Each row of a before or after table is a point. One or more steps were done to the points. Then noise was added and the rows were shuffled. The steps act on columns, c1 being the first. Name the steps. A step turns or swaps two columns, mirrors them in a line or flattens them onto one, adds a multiple of one to another, or multiplies or shifts one. Angles are multiples of 10 degrees, from the lower column toward the higher: turns from -170 to 170, lines from 10 to 170 but not 90. Use the fewest steps. Two steps may share a column if one is a turn and the other turns, adds or multiplies; they go together, in the order done. Otherwise the lowest column goes first.
(in the rows, 128 means zero)

Before (9 x 3)
[[ 35 132 116]
 [ 54 137 131]
 [130 156 109]
 [ 85 182 191]
 [110 145  81]
 [128 119 128]
 [109 142  84]
 [153 145  44]
 [ 86  86 134]]
After (9 x 3)
[[106 116 124]
 [124 101 133]
 [122 102 129]
 [158  57 127]
 [185 119 124]
 [136 134 126]
 [ 95 135 127]
 [170  48 119]
 [ 99  65 128]]
Steps: turn c1 and c2 by 120 degrees; multiply c3 by 0

Before (8 x 8)
[[170 134  40  91 106 167 112 106]
 [156 100 121 154 103 164 156 101]
 [149  83 158 125 107 172 114 116]
 [146  83 135 166 124  95 115 100]
 [144  97 108 114 145 134 157 114]
 [151 244 131 162 177 167 119 104]
 [170  91 163 142 108  46 175 128]
 [193 106 138 158 148 131 125 112]]
After (8 x 8)
[[108 101 129 151 170  89  27 161]
 [126  97 152 178 145 157  96 128]
 [111  82 149 141 145 132 178 152]
 [104 114 157 160 161  74 138 116]
 [145  94 140 123 141  87 120 105]
 [172 255 146 125 151 125 169 126]
 [110 119 130  91 168 136 174  38]
 [152 117 145 166 188 130 133 135]]
Steps: swap c1 and c5; turn c2 and c4 by -20 degrees; turn c3 and c8 by 80 degrees; multiply c7 by 1.6; turn c6 and c7 by 110 degrees

Before (13 x 12)
[[ 89  69  63 150  95 179 165 113 142 130 154 185]
 [151 188 104 126 113 111 141 129 124 135  99 109]
 [125 165 163 168 138  92 120 145 109 113  84 136]
 [140  91 106  80  98 107 156 121 173 136 118 199]
 [121 105 123 107 117 123 161  61 164 107 127 148]
 [167 126 127 167 147  77 130 147 102 130 130  94]
 [189 142 157 144 114 135 108 131  87 114 113 125]
 [101  72  83 101  69 137 187 127 155  73 125 158]
 [147 159 167 136 148 134 162 164 126 131 131 106]
 [161 139 115 155 188 144 103 161 112 101  97 105]
 [190 172 143 200 139 119 123 157 152 104 113 108]
 [106  75 120 101  68 132 148 108 182 148  93 132]
 [110 113  94 151 131 153  66 158 129  86 199 139]]
After (13 x 12)
[[127  80 105 123  98 131 121 105 118 118 165 104]
 [140 152 118 113 105  67  88 124 167 126 120 142]
 [124 181  65 158  61 109 103 174 141  94  93 185]
 [120 128 128 161 165 144 128  78 105 126 122  92]
 [139 168 103  78  68 121 116 112 176 104 126 199]
 [120 101 161 161 148 147 121  92 106 145 177 134]
 [127 111 154 129 102 132 132 143  88 143 152 129]
 [122 127 118 155 252 160 127 148 116 161 168 105]
 [114  85 137 188 152 158 117 113 156 146 151 111]
 [129 129  91 156 128 161 147 144 125 204  56 140]
 [127  99 164 134 172 169  98 129 120  98 124 107]
 [134 185 119 106   4 109 127 127 183  99 148 136]
 [132 185  83 106  10 131  44 135 155 132 122 148]]
Steps: flatten c1 and c4 onto the line at 100 degrees; turn c2 and c11 by 170 degrees; multiply c5 by 2; swap c6 and c8; turn c7 and c10 by -140 degrees

Before (12 x 18)
[[160  73  98 162 166  81 130 198 161 180  84 113 129 148 146 143 121 110]
 [130  80 115 183 146 115 192 207 190 142 100 142  79 116 141 127 110 130]
 [120 196 123 135 108 163  81 128  66 136 206 112 166 124  93 172 165 183]
 [171  82  86 133 128  57 202 179 154 141 111 118  76 128 152 154  88  96]
 [ 94 187 101 133 134 151 101 133  78 170 133  99  93 122  55 177 143 149]
 [158 175 120 114 144 121 132 109 167 151  91 128  91  98 178 134 177 129]
 [127 174 140 103 120 114 110 146 149  66  76  92 103 112 146 151 207 110]
 [124  65  52 139 127  71 171 193 160 151  84 111  88 108 164  75 112 124]
 [137 164  92 148 104 190 103  91 100 130 124 110 156 188  83 172 137 185]
 [101 198  78 145 149 109 128 150 138 104  93 128 123 107 172 170 143 114]
 [149  64  98 175 150  96 161 156 163 151  96  68 121  87 132 143  69 149]
 [130 206 135 113 182 115 163 152 121 104  90  80 102 141 175 118 175 133]]
After (12 x 18)
[[100 198  77 146  90 110 136 144 145 140  94 129 124 103 170  92 142 113]
 [160  71  99 164 146  79 141 173 180  80  83 113 130 154 144  84 125 111]
 [119 195 121 135  87 167  89  96  91 104 208 109 165 124  92 132 164 184]
 [151  65  99 175 132  93 172 157 163 105  97  71 120  77 133 106  68 149]
 [135 166  92 150  82 191 113 101  94 111 124 112 157 209  82 136 134 189]
 [128  78 112 178 139 115 205 190 203 119  97 139  81 113 142 112 112 131]
 [128 173 137 103  84 113 121 144 148 175  78  93 101 110 141 129 206 111]
 [174  81  85 131 109  54 216 161 168 109 110 118  75 128 152 119  89  95]
 [159 171 121 110 137 125 138 137 141 108  90 128  92  89 179 109 177 128]
 [130 206 137 116 146 112 172 135 135 161  88  80  98 146 177  80 176 135]
 [ 97 188 100 132 101 148 111 106 104  74 135 102  92 118  58 106 141 147]
 [127  64  52 140 182  71 183 171 180 122  84 115  88 102 166 147 113 124]]
Steps: turn c5 and c16 by -110 degrees; turn c5 and c10 by -160 degrees; shift c7 by 10; flatten c8 and c9 onto the line at 50 degrees; multiply c14 by 1.3

Before (9 x 32)
[[140 123 139  64 106  57 152 130 112 150 134 109 159 127  92 121 175 131
   80 150 112 123 169 178 142 135 147  51 164  97 101 126]
 [161  81 171 123  88 189 176 112 125 141 185  82  60 156 122 113 126 182
  126 104 118  83 173  97 111 160 147 140 127 118  71 123]
 [131  88 175  94 103  76  77 139  92 153 114 106 151 129  86 114 125 156
   95 178 129 178 159 150 127 123 127 103 177 114 148 146]
 [101 127 156  93  81  89 154 178  83 133 181 107 108 129 108 123 197 175
   79 163 144 139 239 105 105 106 104  73 170 107 112 113]
 [198 141 110  73 173 168  74  71 115  90 147 133 107 128  87 139 147 131
  177  84 123 129  41  99 175 155 144 126 174 165 155 132]
 [153 121 125 141 119 118  59 118 176 127 134 165  97 139 143 104 153 123
  182 118  85 112  44 128 143 147 118 139 163 172 116  82]
 [174 131 165 128 169 112  59  99 193 146 134 165 107 101  89 140 164 154
  203 108 125 112  43 118 157 145 114  72 200 167  91  84]
 [142  56 175 108 100 160 131 115 222 133 146  89 111 153 156 142 113 172
   85 105 169  83 168  76 133 187 187 163 131 148 116  96]
 [116 113 162  89 113  39 102 183 107 151 138 117 144 120 102 138 165 145
   64 171 137 198 157 106 140 154 137  63 164 148  65 161]]
After (9 x 32)
[[116 113 159  70 116  41 105 181 110 150 141 114  79 120  99 138 162 123
   66 169 147  72 158 173 142 152 140 178 162 145  66 164]
 [159  84 171 107  86 193 172 112 128 144 184  88 195 156 124 114 127  76
  131 100 157 175 179 143 108 161 146 151 126 125  73 126]
 [202 138 115  53 169 171  79  69 115  88 146 135 144 128  86 139 146 123
  176  86 126 137  41 159 172 158 143 139 175 172 151 134]
 [143 122 138  46 108  56 150 132 113 150 131 106  63 128  88 124 182 115
   76 145 118 113 172  78 141 138 148 180 164 102 101 121]
 [158 119 128 123 117 116  60 117 176 130 130 165 159 137 143 101 154 104
  182 118  95 141  46 127 141 147 121 138 163 172 117  83]
 [146  52 179  88  98 157 128 115 223 134 150  89 158 153 154 141 112 121
   84 105 188 190 170 162 134 183 184 110 132 147 115  95]
 [133  90 179  70  99  77  80 138  94 151 115 106  94 128  85 111 121 112
   96 177 150  72 159 121 128 126 123 135 176 115 146 150]
 [102 127 153  71  80  90 154 176  85 133 180 109 117 129 108 120 196 102
   78 164 173 128 240 152 104 108 103 184 163 103 109 114]
 [175 134 165 110 172 111  62 101 195 145 137 164 122 102  87 140 165 107
  205 102 145 148  40 131 156 147 112 191 202 165  90  85]]
Steps: shift c4 by -20; turn c13 and c28 by -150 degrees; mirror c18 and c21 in the line at 70 degrees; turn c22 and c24 by 160 degrees

Before (10 x 64)
[[149 134 123 128 132 109 121 215  99  95  70 134 141 154 144  76 147 133
  129 145 126 183 148 105 107 118 166  97  85  18 125  82  67 161 124 103
  161 166 101  62 181 118 173 130 103 137 103 181  97 180 101 172  92 141
  145  80 178 132 144 113 141 156 143 124]
 [148 132  65 139 101 173 146 216 141 140 114 107 152 136 126  73 111  87
  142 123 140 155 145 135 107 103 149 112 115  60  98 141 100 167 129  91
  155 220 138  47 178 103 169 132 120  86 164 187 137 166  83 158  94 133
  148 124 148 124 132 138 129 196 141 104]
 [198 129 157 107 183 101 138 106 158 102 166 164 120  86 139 161 112 137
  103 115 126 105 105 111  72 186 130 175 166 144 108 140 163 122 144 144
  137 115 149 134 168 157 117 153 117 143 131  94 194 110 169  63 158  96
  191 163  85 112 133 113 125  62 149  79]
 [180 106 184  81 178  93 115  76 181  97 155 152 130 127 117 180 140 141
  113 167 165 154 130 137  64 182  79 192 141 119 141 137 167  97  97 143
   81 109 138 151 121 123  81 178 136 106  94  92 182 101 117 111 139  84
  155 140 116 103  86 169  86  87 112 122]
 [161 139 165 101 159  86 121  90 149 109 131 151 131 145 117 168 167  94
   87 128 148 112 140  75  83 130  99 170 177 163 154 134 189  73 106 143
  132 114 118 140 168 181 133 190 121 102 144  93 135  78 169 108 172  68
  156 176 100 132 111 159  91  88 153  89]
 [139 143 178  73 175 133 148  96 202 111 152 149 112 122  98 178 116 120
  114 111 135 159 100 127  87 148 138 159 176 184 147 155 126  25 103 156
  100  89 149 151 168 161 105 148 108 142  91 119 180  64 146 112 159 114
  180 159 105 138 128 129  97  85 143 106]
 [167 161 120 127 127 132 113 190 113 143  62 117 147  99 112 122 102  93
   82 187 103 148 151 166 127 115 144 106  82  25 136  96 113 139 150  94
  102 162 124  61 193  52 156 115 112  95 133 200  63 167 122 152  80 137
  160 134 167 139 164 131 151 167 117 124]
 [160 112 167  76  83  77 142 141 117 119  85 177 170  93 101 160  55 122
   92 117  49 174 155 101 123 108 168 112 132  80  94 162 106  62 120 152
  176 206 133 113 196  35  93 151 155 100  99 139 196 213 162 182 114  68
   82 126 123 107  62 190 135  97 108 134]
 [142 136 119 148  77 137 148 206 122  96  74  99 142 103 158  76 117 116
  118 146 112 146 145 112 126 159 181  94  54  34  99  94 158 103 111  84
  110 176 135  88 150  98 114 114  95 114 112 178  67 204  85 204 106 128
  155 153 161 117 147 161 148 144 119 133]
 [168 112 150 145 152 115 126  80 170 107 126 164 145 117 140 224 150 127
  115 125 180 156  78 146 114 149 110 116 156 179 117 128 167 103 117 131
  107 112 159 169 154 144  82 144 113 124 101 124 178  70 187  97 180  50
  195 118 110 160 123 171  81  51 138  93]]
After (10 x 64)
[[179 101  70 179 182  88 116  79 215  89 160 144 132 127 112 181 142 142
  113 160 165 151 132 136  62 179  77 194 143 122 145 160 166 101 100 145
   81 107 134 156 158 125  83 178 132 142  89  88 184 105 111 102 141  85
  160 151 110 131  85 171  84  83 111 121]
 [140 136 122 115  77 142 149 207  72  99  71 100 140 105 157  81 115 118
  121 146 114 142 145 109 124 161 179  39  51  34  98 131 160 106 110  83
  113 178 134  84 135 102 117 113  90 145 114 180  67 208  89 204 113 123
  155  92 162  96 143 164 148 145 118 130]
 [140 145  69 180 179 131 142  99 221 111 150 147 111 118  96 179 112 121
  117 116 132 159  96 130  86 149 133 203 175 180 147 132 124  23 107 152
   97  91 150 148 204 164 103 143 108 103  90 122 176  63 146 115 162 111
  178 127 108 152 134 126  98  88 147 106]
 [147 130 184 128 105 170 145 213 132 140 113 108 151 139 128  78 118  84
  144 120 143 158 144 135 104 102 149 122 117  56  95 136 100 166 132  89
  155 216 143  54 181 101 169 132 125 175 161 192 137 164  84 161  94 132
  148  88 152 145 131 135 134 195 145 105]
 [172 105 113 108 150 117 126  75 193 111 127 167 146 118 141 218 155 130
  117 122 183 157  77 150 114 149 108 137 161 182 119 104 166 105 115 131
  104 106 158 168 180 138  80 142 114 134 100 121 184  72 185  97 175  50
  194 158 111 139 125 172  83  54 132  95]
 [202 129  83 149 183 107 137 105 181  99 167 169 120  87 136 158 115 141
  109 118 127 107 106 113  73 185 135 182 161 143 107 143 168 129 146 142
  136 119 148 134 194 156 112 150 118 108 134  93 190 106 166  60 156  98
  196 108  88 137 135 109 125  60 143  80]
 [150 139 158 123 131 108 118 211  62  93  72 135 141 151 149  73 148 132
  132 144 122 184 149 103 111 120 161  36  83  20 122 106  65 167 121 109
  163 169 105  62 158 123 171 136 107 120 103 183  98 178 102 172  92 142
  145 177 183  86 145 114 141 157 146 124]
 [166 133  78 163 157  85 114  86 140 109 130 155 131 145 120 168 173  99
   88 125 146 115 145  79  85 132 102 181 178 162 154 127 189  70 106 142
  129 113 118 138 177 183 131 190 117 151 140  90 135  76 169 106 176  68
  152  97  96 134 111 161  88  90 154  92]
 [160 115  98 182  84  76 143 143 140 122  88 178 171  91 100 163  57 121
   89 121  47 176 154 103 124 108 168 152 133  81  99 160 110  62 117 151
  180 210 129 115 199  37  85 149 154 151  94 134 195 219 165 184 115  66
   82 154 121 156  59 198 136  98 111 137]
 [169 164 136 134 128 130 112 191  49 142  69 116 146  99 116 120 102  92
   80 188  97 147 148 164 123 110 140  67  84  21 141 107 115 142 150  94
   98 164 124  62 168  55 159 110 114 158 128 198  66 164 120 157  80 139
  157 117 161 101 162 130 151 170 119 125]]
Steps: turn c3 and c56 by 150 degrees; multiply c56 by 1.3; turn c4 and c46 by 170 degrees; add 0.7 times c49 to c9; turn c9 and c41 by 20 degrees; turn c32 and c58 by 70 degrees; add 1.5 times c58 to c28
